Rows are points. Each copy is the shape, with its points in the same order, turned, moved and blurred by noise. Say if it was mirrored as well.
(in the rows, 128 means zero)

Shape:
[[178 114]
 [ 65 165]
 [164  88]
 [169  92]
 [129 103]]
Copy 1, 5 rows:
[[173 170]
 [ 79  78]
 [188 152]
 [189 143]
 [160 130]]
Copy 1 is: only turned
Copy 2:
[[153 142]
 [ 40 115]
 [163 117]
 [170 127]
 [132 100]]
Copy 2 is: only turned

Shape, 7 rows:
[[173 120 120  97]
 [104 119 164 203]
 [195 115 117 110]
 [ 74 158 227 189]
 [146 159  95 138]
 [139  98 112  86]
 [152 121 110 114]]
Copy 1, 7 rows:
[[111 158  88 112]
 [116  92 199 120]
 [ 91 166  88  94]
 [131 125 230 188]
 [151 154 128  89]
 [124 125  66 132]
 [124 141  98 108]]
Copy 1 is: only turned
Copy 2, 7 rows:
[[134 124 189 130]
 [ 64 124  74 126]
 [120 131 203 142]
 [ 65 150  46  56]
 [141 165 142 159]
 [154  95 170 130]
 [137 127 166 145]]
Copy 2 is: only turned
Copy 3, 7 rows:
[[133 111  84 121]
 [128 135 212  94]
 [164 112  81  99]
 [ 71 110 237  53]
 [117 169 105 112]
 [120  88  83 139]
 [123 122 104 115]]
Copy 3 is: only turned
Copy 4, 7 rows:
[[115 138  88  93]
 [122 147  81 225]
 [116 140  61  88]
 [180 168 129 247]
 [125  84  85 133]
 [ 84 140 114 101]
 [104 124  92 115]]
Copy 4 is: mirrored

Shape:
[[167 135  98 145 134 173 123 117]
 [119 137 110 114 128 102 106 142]
 [180 172 119  99 171 249 147 142]
 [156 115 146 117  49 109 145 152]
 [131 128 108 107 174 202 132 147]
 [131 136 196 247 184 155 143  95]
 [116 121 172  79  93 172 123  46]
 [111 120 100 114  88  81 152 131]
 [130  94 140 101 170 108 119 113]
 [127 156 118  94 142  89 118 149]
 [159 129 113 135 167  82 127 131]
 [136 122 113 130 104  97  65 132]
 [149 149 141 193 170 137 131 100]]
Copy 1, 13 rows:
[[148 171 117 118 132 136 125 151]
 [100 104 119 108 164 124 123 106]
 [ 98 192 134  99 109 155 174 228]
 [111 101  94 116  74  98  84 100]
 [114 128 105  82 143 159 164 183]
 [228 122 177  95 114  87 209 120]
 [121 105  89 213 115 108 178 161]
 [115  72 113 119 148 105  72 117]
 [133  79 128 126 154 170 152 124]
 [ 68  94 153 108 162 136 122 103]
 [142 103 161  94 159 159 121  95]
 [121 133  85 128 163 117 129  61]
 [182 136 180  93 145 109 148 135]]
Copy 1 is: mirrored
Copy 2, 13 rows:
[[118 173  80 123 121 121 108 132]
 [139 130 142 142 101 108 141 150]
 [185 230  55  90 134 144  66 164]
 [135 125 159 134 170  59 102 106]
 [175 197  81 120 138 154 132 156]
 [108  78  47  30 121 178 125  91]
 [ 99 134 125  99 209 127  92 216]
 [129 128 144 140 129  54 165 142]
 [153 102  91 159 140 139 145 170]
 [167 124 133 146  87  98 131 167]
 [146  98  85 152  93 100 132 138]
 [102 121 155 167 103 123 119 130]
 [111 110  63  84  99 138 121 116]]
Copy 2 is: mirrored

Shape:
[[171 146 176 145 135 100 148 145  60  78  56]
 [157 149  71 130 153  93 153 106  67 195 159]
 [125 173 116 157 153 140  72  86  91 107 142]
 [ 78 204 144 165 156  95 127 115 173 172 173]
 [200 178  63 159 197 159  92 161  99 192 153]
 [138  97 181  56 144 188  81 126  97 139 126]
 [172 121 162  47 154 168 170 141  69 126 159]
 [184 206 149 130  68 104 121 199 165 137 142]
 [100 118 106 137  92  87 134 203 184 167 103]
 [ 90  95 123  52 108 167 111 142 181 107 183]
 [123 207 175  71 168  60 140 105 177 177 157]
 [ 95 157 126 121 147 121 104 124 166  97  84]
 [157 143 181 161 161 127 199 101 104 105 132]
 [107 115 125 120 138 160 108 100 133 176  50]
 [156 197 100 105 104 132 104 177 146  92 101]
 [196 125 124  81 116  70 137 140 116  99 142]
 [191 155  86 103  85  86  74 113 136  84 143]]
Copy 1, 17 rows:
[[147  87  33 174 148  72 119 133 154 100 140]
 [105  51 150 111  95 144 111  83 150 180 138]
 [ 40 113  88 105 127 122 115 144  98 131 159]
 [ 81 137 112 103 102 153  61 144  85 173  47]
 [ 58 111 120 133  20 179  89 101 171 124 173]
 [134 191  79  61 128  93 132  74 129  86 174]
 [119 162 109 110 129  76 157  39 194 119 132]
 [143 197  96 167 113 140  74 185 192 183 114]
 [201 148 158 123 108 141  52 181 132 115  97]
 [128 221 183  60 146 106 138 136 124  95 109]
 [124 148  79  76 131 184 115 109 136 184  27]
 [120 140  94 117 159 151  98 171 104  81  99]
 [113 117  82 184 123  80 142  83 106 137  81]
 [155 131 105 109 145 160  77  90  75  81 161]
 [109 163 104 150 149 153  90 182 186 105 136]
 [157 125 114 128 136 117 178 149 185 151 127]
 [114 136 118 118 148 153 164 201 162 162 177]]
Copy 1 is: only turned
Copy 2 (17 x 11):
[[113 181 174  77  93 104 214  68 116 147 142]
 [ 91 171  99 145 108 127 147 205 120  99 169]
 [ 81 182 107  71 138 135  96 118 124 147 133]
 [138 176 156 162 129 201  54 135 134 154 163]
 [ 70 158 106 123  96 141  92 170  43  52 117]
 [ 89  73 129  88 181  94 145 110  59 176 165]
 [ 83  74 127  92 117 103 172 126  86 128 231]
 [147  92 205 113  43 151 106 139 123 143  97]
 [221 109 160 181 123 133 139 133 126 131  95]
 [171  29 107 114 179 107  84 115 144 151 169]
 [124 143 229 157 150 147  75 162 133 155 211]
 [151 154 166 103 182 138 115  84 138 134 115]
 [ 76 154 140 137  90 146 166  60 142 146 199]
 [104 134 138 144 217 145 175 116 102 141 102]
 [150 106 183  60 108 140 121 119 129 102  98]
 [126 112 166 114  91  56 146 138 151 124 160]
 [109 116 164  73 105  69  97 154 177 133  93]]
Copy 2 is: mirrored
Copy 3, 17 rows:
[[ 66 107 170  51 201  93 130 186 130  77 168]
 [161 188 174 102 121  88 160 111 136  60  87]
 [157 117 132 146 145 108 152 172  86 113 138]
 [136 150 105 194 136  98  87 158 163 135  53]
 [206 185 219  91 118 113  77 143  90 109 101]
 [154 144 179 147 186 113 160  96 156 156 228]
 [155 166 178  60 164  71 173 104 200 151 181]
 [ 91 197 120  92 115 146  46 169 169 130 156]
 [ 53 194 140 123 167 188  92  95 150 132  88]
 [144 158  93 141 160 165 161  58 168 205 158]
 [155 144 106 168 162  96  77 121 242  93 108]
 [119 101 128 138 187 172 134 149 146 126 109]
 [ 88  91 141  79 148  43 137 140 149 121 115]
 [ 96 103 214 168 160 160 149 104 136 111 129]
 [129 153 137  76 152 192 102 183 153 130 154]
 [123 160 111  47 166 128 120  98 158  81 166]
 [153 149  74  82 135 171 113 128 109  76 188]]
Copy 3 is: only turned
Copy 4, 17 rows:
[[157 161 102  69 108 131  94  81 158  54  88]
 [112  56  84 132 147  81 213 114 152  71 138]
 [107 121 143 122 141 175 165 163 122  45 136]
 [ 82  82 136 130 192 145 172 201 142 138  60]
 [ 73  86  96 117 213 101 147 142 151  48 207]
 [ 96 122 180 176 114 169 114  55 156 109 157]
 [ 93 123 153 150 137  95 136  15 113  96 123]
 [ 98  84 154 116 140  54  51 173 149  94  94]
 [136  84 125  91 128  85 101 177 180 196 131]
 [120 104 205 171 118 126 122 119  87 191 149]
 [129  51 162 175 212 127 140 130 165 129  36]
 [166  99 151  97 152 182 118 155 124 131 114]
 [110 147  68 127 148 133 135  94 103  93  58]
 [124  66 104 109 109 207 122 113 169 131 156]
 [136  82 171  77 151  99  72 147 119  89 134]
 [180 116 140 155 130  55 117 104 131  89 111]
 [181  89 164 153 110  84 109 174 108  52 152]]
Copy 4 is: mirrored

Shape (17 x 12):
[[ 95 151 171 142  45  87 172 136 125  61  57 195]
 [118 153  96  94 126 167 136 110  51 109 125  84]
 [146 130 179 147 115 155 101 158 156 140 102 109]
 [146 118 136 135 136  88 129 119 103  68  93 208]
 [149 184  87 148 128 144  75 162 172 192 108 121]
 [118 164 152 161 102 164  67 159 145 142 161 126]
 [102 140 198 152 130 101 138 100 169  50  95 158]
 [ 96 149 124 183  98 124 182 106 113  83 114 204]
 [175 144 196 130 104 108 176 107 135  56 126 133]
 [139 162 128 178 129 195 128 200 162 136  90 140]
 [ 85 124  58  62 158 168 152  82  90 156 140  97]
 [124  97  42  86 108 154 158 103 127 128 173 100]
 [117  86  89 107 115 190 116 100  85 157 128 109]
 [143 185 150 142 115 212  63 186 128 121 118 125]
 [134 178 171 108 111 180 117 177 170 164 121 179]
 [143 132 122 121 120 161 170  64  45 138 131 103]
 [112 114 114 111 158 124 142 153  64 149 154  96]]
Copy 1, 17 rows:
[[ 50 187  75  75  71 120 140 109   7 163 115 143]
 [100 115 161 169  91  82 119 124 118 139 113  61]
 [156 137  53 123  94 148 133 128 104 105 144 123]
 [108 124 105 105 111 124 158 167  17 202 129 135]
 [239 149 103 125  97 101 106  94 107 125 157 144]
 [162 137  76 123 102 140 114  85 126 145 203 115]
 [ 89 173  59 119 151 176 115 134  25 158 125 125]
 [ 65 172 111  94 110 108 119 115  68 211 127 169]
 [ 73 189  78 100 140 123 163 182  63 138 143  92]
 [186 170  51 121  55 134 117 120 141 164 122 159]
 [135 110 210 154 143 111 110 100 132 150  71  70]
 [145 141 174 156 162  88 188  82 152 161  95  99]
 [131  66 140 140 125 105 140  98 154 142  99 113]
 [175 122  38 128  57 119  89  98 138 166 168  85]
 [175 160  79  47  82 160  99 101 124 154 145 100]
 [ 80 109 156 137 135  67 115 158 132 124 116 105]
 [128 116 181 160  84 141 146 140 128 133 141 101]]
Copy 1 is: mirrored
Copy 2 (17 x 12):
[[206 170 171 162 184 105 111 216 209 132 123 106]
 [ 85  52 189 143 127 193 117 182 139 138 162 119]
 [101 163 108 145 145 109 142 176 118 187 178 116]
 [202  93 136 135 178 104 102 124 193 147 154 108]
 [ 68 148  66 129 129 141  65 154 128 179 156 166]
 [ 51 165 103 142 110 124  99 152 160 154 182  92]
 [192 167 121 189 163 119 164 150 175 113 163 103]
 [167 128 177 152 134  86 108 146 205 113 110 150]
 [212 132 133 142 113 113 172 182 134 140 160 100]
 [ 80 178 131 138 122 122 134 160 167 217 151 184]
 [ 57  36 154 140 146 213 125 133 113 128  99 123]
 [ 87  83 149  63 126 205 120 141 127 104 111 118]
 [ 39  66 157 100 166 152 139 160 125 133 140 116]
 [ 54 135 110 155 108 140 129 187 192 211 201 122]
 [ 92 156  79 162 108 125 124 173 170 220 108 101]
 [106  34 190 143 120 123 132 181 110 111 141 116]
 [ 90  91 190 137 129 166 101 118  93 164 154  87]]
Copy 2 is: only turned
Copy 3 (17 x 12):
[[122 119 130 110  46 156  98 154 140  82 213  72]
 [169 148  46 151 133  82 114 140 113 146 100 154]
 [134 142 141 123 184 119 128  98 130  67 116  94]
 [102  88 135 121  89 147 130 158  79  98 176 157]
 [ 67 128 117 102 212 115 130 111 108 136  69  62]
 [ 95 127 116 121 189 137 100 102 175  90  82 116]
 [142  82 177 140  88 144 123  83 137  97 186 119]
 [112 107 102 115  64 188 155 143 149 130 165 124]
 [160 114 139 115 133 109 141 117 148  99 229 143]
 [115 123 124  88 153 119 179 129 147  73  73  67]
 [148 196  70 147 117  99 127 112  84 205  69 163]
 [156 190  74  66 139 124 118 115 100 195  99 174]
 [149 195  56 132 147 133 124 107  85 122  78 156]
 [101 113  94 117 171  78 124 108 162  51  66 104]
 [ 57 170 146 114 148  89 145 115 166  80 109  94]
 [162 169  35 171 144 124 154 129 109 147 154 159]
 [166 165 112 156 168 121 124 178 114 147  89 164]]
Copy 3 is: mirrored
Copy 4, 17 rows:
[[130 234  34  93 118 104 129 232  94 119 172  89]
 [148 145 128  60 147 140  81  85 148 137 130 125]
 [ 93 122  85 158  82 104 140 142 162 106 136 141]
 [190 196 107 124 104 138 134 212  96 136 145 155]
 [122 159 160 151 119  45 153 130 200  83 106 146]
 [129 131 127 154  84  86 140 125 187 108 192  99]
 [127 195  68 139 119 183 154 220 136 115 183 123]
 [166 189 119  76 139 119  99 224 109  78 202 129]
 [119 216  54 130  91 174 111 133 107 104 185 160]
 [142 117  74 111 113  60 141 161 189  72 151 171]
 [109 121 196  55 183 132  95 107 157 171 128 152]
 [113 153 157 112 204 105  67  89 132 159 174 160]
 [115 111 152 112 133  92  55 126 152 165 134 142]
 [159 124  91 125  60  70 143 110 218 110 154 129]
 [ 92 157 107 111  62  58 172 152 182 110 181 165]
 [112 157 147  70 112 157  40 112 112 115 132 131]
 [125 100 145  92 137 129 126 100  87 128 130 136]]
Copy 4 is: mirrored
